Each row is a point. A path goes straight from each point to the next, and from the last back to the first. The post is the endless flat space through its rows: a point in 2 columns, a line in 3, a plane in 4, and so on, so that a path can go around it. How many times does the path go around the post? Going back the other way cancels.
In the rows, zero is written as 128.

Post, 2 rows:
[[207 115 120]
 [122 122 133]]
Path (13 x 3):
[[ 95  72 140]
 [190 124 157]
 [176  98 167]
 [230  53  91]
 [220 104  67]
 [123 163 101]
 [224 134 132]
 [152 105 184]
 [153  67 151]
 [175 134 172]
 [139 153 128]
 [130 135  89]
 [160  80  61]]
Times around: 0

Post:
[[ 95  78 129  69 178 211]
 [ 85 102  96  91  73  54]
 [121 136 156 151 131  59]
 [165 111 146 175 120 124]
 [113  85  96 133 135  98]]
Path (22 x 6):
[[ 83  86 167  85 101 128]
 [ 97 103 139 124 121  86]
 [129  65 107 109  98 139]
 [173 102 129  92  33 103]
 [129 188 179  82 110  91]
 [131 165 164 156 165  99]
 [195 155 149 145 132  82]
 [148  81 158  78 117 105]
 [163 129 182 215 159  42]
 [113  91 166 176 150 116]
 [ 47 117 156  99 123 129]
 [139  80 126 139  20  92]
 [171  82 137 186  89  44]
 [154 113 123 104 160 117]
 [172 141  92 124  95 129]
 [147 112  87  94 169 143]
 [ 80 132  89 114 151 173]
 [112 100 136 182 158 139]
 [ 59 134 115 140 121  99]
 [ 45 141  76  32 150 118]
 [169 121  92 196  92   7]
 [147  87 126 136 112  86]]
Times around: 0

Post (7 x 8):
[[153 170 110  79 162 149 119 181]
 [140 127 112  92 117 128  81 140]
 [157 107 145  84 140 168 112 159]
 [ 90  25 112 109 146  86 176 124]
 [ 92  50 113 187 147 144 152 160]
 [154  84  69 123 120 160 134 164]
 [137  48 119 173 131 115 184 106]]
Path:
[[ 93  26 193 143 148 198 127 196]
 [133  67 120 144  95 130 151 107]
 [ 79  60 128 143 185 151 191 103]
 [ 90  20  67 153 168 163 137 136]
 [244 183  69  79 101 114  70 116]
 [209  59 149 204  67 130 141 105]
 [140 101  96 139  76 138 117 167]
 [ 85  50 152  99 140 168 152 143]
 [ 38  77  94  85 203 165 129 169]
 [145 101  87 184 150 193 115 171]
 [ 85 136 119  51 192  57  95 212]
 [154  90  84 104  88  81 107 134]
 [124 127 183  67 164  90 162 178]
 [126  30  53 104 132  94 148 169]
 [160  98 144 152 230 224 140 197]
 [ 67 114  88 141 193 129 136 127]
 [ 99  79  94 152 130 193 135 127]
 [165  62 159 164  79 166 121 120]
 [190  94 164  74 120  71 162 148]
 [170  88 114  60 125  21 113 108]
 [131  43  62 135 157 126 184 164]
 [226  69 140 206  74 128 141 118]]
Times around: 1

Post, 10 rows:
[[152 146  88  98 159 102 105 126  90 162 138]
 [156 131 154 132 110 147 150 175 171 167  67]
 [142 106 183 112 113 118 152 147 130 163  72]
 [116 140 119 124 161 101  85 174 125 126 148]
 [143 175  99 135 142  68  76 110  86 192 150]
 [113 167 109 162 147 100 143 139 100 120 192]
 [137 167 122 139 184  96 124 119 136 134 177]
 [ 42  88 117 139 125 145  82 108 192  37  31]
 [111 117 120 158 152 134  91 118 124 141 155]
 [165 114 147 150 156 109 151 187 132 160  49]]
Path (30 x 11):
[[122 131 144 159 185 122 124 199 158  85  40]
 [187 191 160  90 130 120 219 118 147 137 138]
 [155 128 146 152 139  91 108 110 128 184 155]
 [ 98 102  98 157 110 118  99 133 176 151  21]
 [127 144 118 150 154  99 102  62 117 199 123]
 [118 121 113 127 170 146  98 140 113 119  51]
 [163 112 174 151 192 117 171 119  94 138 145]
 [164 177 131 120 131  97 169 168 104 152 202]
 [129 131 105 114 135  75 109  37 110 146 117]
 [127 152 112  83  93 121 135 185 140  97  83]
 [185 157 114 156 189 140 112 103 143 179 114]
 [104  96 165 167 124 150 133 121 115 159 116]
 [146 100 120 107 148  96 115 169 120 206  94]
 [126 147 102 137 142   7  74 177 125 142  71]
 [153 167 105 147 154  82 145 119 156  92  93]
 [146 203 132 149 139  95 120 122 112 147 111]
 [164 134 136 130 133 178 179 121 107 202 149]
 [102 106 120 155 185 148 127 140 137 171 157]
 [145 146 129 140 174  47 183 128 128 135 106]
 [147 106 165  95 140 104 111 118 171 102 112]
 [169 163 138 136 120  80  64 159 120 200  83]
 [126 168 133 178 183 123 118 152  97 124 143]
 [131 156 134 212 163  75 173  96  97 170 120]
 [110 133 105 123 165 123 149 187 136  92 147]
 [ 92 129 122 122 130 139  60 136 105 170  93]
 [203 171 139 111 142 146 133 131 106 220  79]
 [188 164 181 108 102 106 127 127 148 179 107]
 [118 125  91 140 150  61  74  81  83 142 185]
 [115 115 177 183 196  35 154  90 108 174 153]
 [ 96 161  94 152 170 106 148 174  75 142 167]]
Times around: 0

Post (13 x 14):
[[125 113 147 122 133 125 127 162 112 156  87 171 143 132]
 [136 162 149 145  97 153 122 127  64 120 112 146 126 125]
 [154 140 125 167 149 143 127 163 123 123 114 103 115 127]
 [134 131 140 141  90 127 135 162 113 103 124 132  82 132]
 [143 139 102 128 123 152 125 179  91 123 117 138 136  97]
 [159 148 144 103  86 125 109  72 114 127 224 158 133 122]
 [172 168 116 112 161 120 126  96 176 107 160 105 151  70]
 [134 200 129 167 115 127 187  73 119  94 150 151 182 118]
 [139 127 126 127  53 136 112 127 113 119  96 151 123 158]
 [105 165 134 165 130 104 116 131 144 127  93 147 158 133]
 [137 156 144 104 112 149 160 143 146 164 169 118 129 113]
 [136 124 150  85 121  72  73 107  91 112 195 117 101 173]
 [119  97 153 109 120 139 101 167 118 119 136 123 127 132]]
Path:
[[ 97  94 163 129 124 110  86 167  80 140 102 178 180 130]
 [168  71 124 142 134 133 106 129 194  84 206 121 149 100]
 [141  86 127 141 104 125  92 127  95 140 129 199 200 100]
 [140 121 105 133 120 144 109 167  34 110 156 136 116  92]
 [125 176 141  97 141 156 132  99 119 137 140  79 106 136]
 [113 166 171 128 136 119 127 108 152 105 165 100  99 181]
 [148  99 169  92  77 165  62 164 167 131 146 129 115 150]
 [165 168 133 200 140 127 137 128 117  79 172 141 176  77]
 [159 198 110 150  79  97 127 102 102 106 107  89  92 143]
 [160 145 154  98 125 102 155  74 160 183 160 123 121 148]
 [143 174 137 123 146 128 103 120 138 214  98 158 112 130]
 [127 142 144 158 141 157 164 155  35 116 111 194 162 128]
 [155 178 175 145 137 142 113 121  96  66 142  72  82 114]
 [184 162  94 198  79 161 136 159  92 111  82 169 155 104]
 [122 147 168 173  98  72 122 104 134 146 185 120 121 170]
 [137 124 121 117 147 107 157 154 131 159 115 121 118 101]
 [135 158 110 116 149 118 131 119  48  54 165 129  81  97]
 [127 145 156  82 141 132 103  77 143  85 192 119 172 110]
 [127 174 172 119  76 116 126 101 205 140 131 156 167 149]
 [148 179 174 117  72 125 121 120 156 112 137 117  86 134]
 [132 157 167  70  78  96 104  96 108 141 172 131 125 143]
 [125 206 153 150 143 112 167  86 145 212 105 123 182 114]
 [118 120 135 186 168 168 152 142 129 146 118 142 145 104]
 [118 126 150 121 148  99 174 134 176 182 171 167  97 173]
 [ 96 160 136 123  93 146 145 162 133 102 123 159 178 148]
 [149 209 133 127 139 116 102 127 107 126 108  92 112 127]
 [136 163 141  78 115 129 119 106 110 113 140 145  99 114]
 [141 160 106  84  97 139  96 122  68 115 175 109 120 118]
 [112 113 116 119 110 151 114 145 118 150 130 128 152 124]
 [114 121 172  88 161  75 151 104 188 175 153 165 113 144]
 [204  86 140 141 180 140 127 119  63   7 176 115  95 122]
 [162 104 164 163  99 166 127 184  95 141  60 193 108 127]]
Times around: 4

Post (17 x 18):
[[127  70 162 135 127 152 169 135 120  64  67 108  87 125 165 173  89 135]
 [ 93 113 103 181 128  74 139 162 134 113 119 133 125 175 191 156 134 176]
 [119 179  87 141 175 163 156 147 129  96 149 141 168 113 125  57  88  86]
 [ 74 135 144  96 159  51 119  88  81 161  85  73 121 174 157 137 162 142]
 [ 63 132 163 129 145 126  77  53 124 127 108 169 141 160 129 112  89 139]
 [178  96  76 129 146  99 136 198 163  66 146  71 136 141 159  93 131 105]
 [ 91 108  84 153  59  92 116  98  96 129  97 126  92 159 132 154 143 185]
 [ 66 147 130 103 122 116 108 134 119 116 130 136 203 153 141 135 113 176]
 [109 137 137 111 102  94 132 102 152 114 122 105  94 161 169 188 128 108]
 [ 71  96  86 193 150 179 189 109 162 105 102 168 195  96 140  94 100 171]
 [ 87  72 151 105  95 104 158 151 125 140 128 152 135  67  74 122  65 111]
 [155 119 101 126 187 134 108 140 119  72  88 108 126 148 144 198 185  99]
 [140 178 117 148 163 108  79 153  82 152 140  97 165  77 137 159 121 111]
 [142 149 122 139  87  71 157 120 156  94 148 156 131 141 183 131 138 175]
 [119 209 121 150 164 112 113 144 116 153 115 124 111 113  97 129  84 172]
 [ 65 131  71 112 136 113  78 128 141  75 175 112  80  88 116  98 122 148]
 [149 121 153 158 160 172 145 125 131 129 133  89  91 158 117 130 136 106]]
Path:
[[112 146 127 127  52  45 118 106 126 131 192 152 134  93 157 103  88 186]
 [136 146 124  93 123 126 106 109  89 115 131 129  85  50 107 178 123 129]
 [145 142 121 134 136  97 142 167 128 161 101 109  72 142 137 149 124 159]
 [ 62  67 122 184 129 115 128 163 132 105 130 162 157 110 172  99  97 111]
 [ 91 116 210 158 165 102 140 153 109 122  49 124  95  91 119 169  59 196]
 [128 126  67 133 144 131 149 103 142   7 109 128 195  56 189 137 125 130]
 [ 96 145 135 108 151 149 208 125 140  70 109 166 142 114 136 165 117 149]
 [ 97 110  43 107 150 118 102 107  87 134  95  91 145 146 146 111 139 154]
 [ 89 102  75 132 125 125 143 172 167 178 146  30 162 114 130 108 111 125]
 [ 91 121 188 113  78 221 166 192  86 137 137 100  95 103  57 172 106 129]
 [107 164 120 110  68  89 125 140 110 127 129  83 147 136  78 161 154 167]
 [104 123 107 151 106  99 149 129 160  71 168 202 126 130 101 151 118 145]
 [142 106 111 151 127 129 115 113 146  96 130 126 113 155 133 137 106 141]
 [101 118  83 110 126  98 128 147 165 126 140 177 184 150 149 106  94 153]
 [167 114 113 160 151  74 144 120 138 178  39 118 148  96 134 197 158 179]
 [ 67 152 151 111 130  83 145 143 102 120 102 131  86 152 135 116 128 198]
 [ 86 146 126 147 123 164 110 157  87 109  96  79 158  97 128 184 106 167]
 [ 82  91 144 162 163  54 188  90 174 174 144 107  81 168 117 143 179 130]
 [132 137 112 127 115  81 123 106 106 126  79 144 186 136 129 169 125 226]
 [111 186 118  75 133 127 114  95 122 138 105  90 114 155  98 192  56 143]
 [123 132 133 111 102 149 114  98 128  59 109 129 163 179 109  95 103 191]
 [167 158 162 138 135 102 166 167 114 126 101  95 148 111  92 118 106 111]
 [ 59 113 123  79  68  42 137 133 109 139 109  67  88 152 107 165 176 111]
 [125 143 126 187 135 110 130  86 110 162 108 113 179 179 125 130 130 108]
 [114 126 141 114 141  97  97 156 137 136 161  79  67 164  85 121  87 130]
 [117 104 110 143 110  93 154  84 164 128 172 177  83 126 150 166 147 196]]
Times around: 3
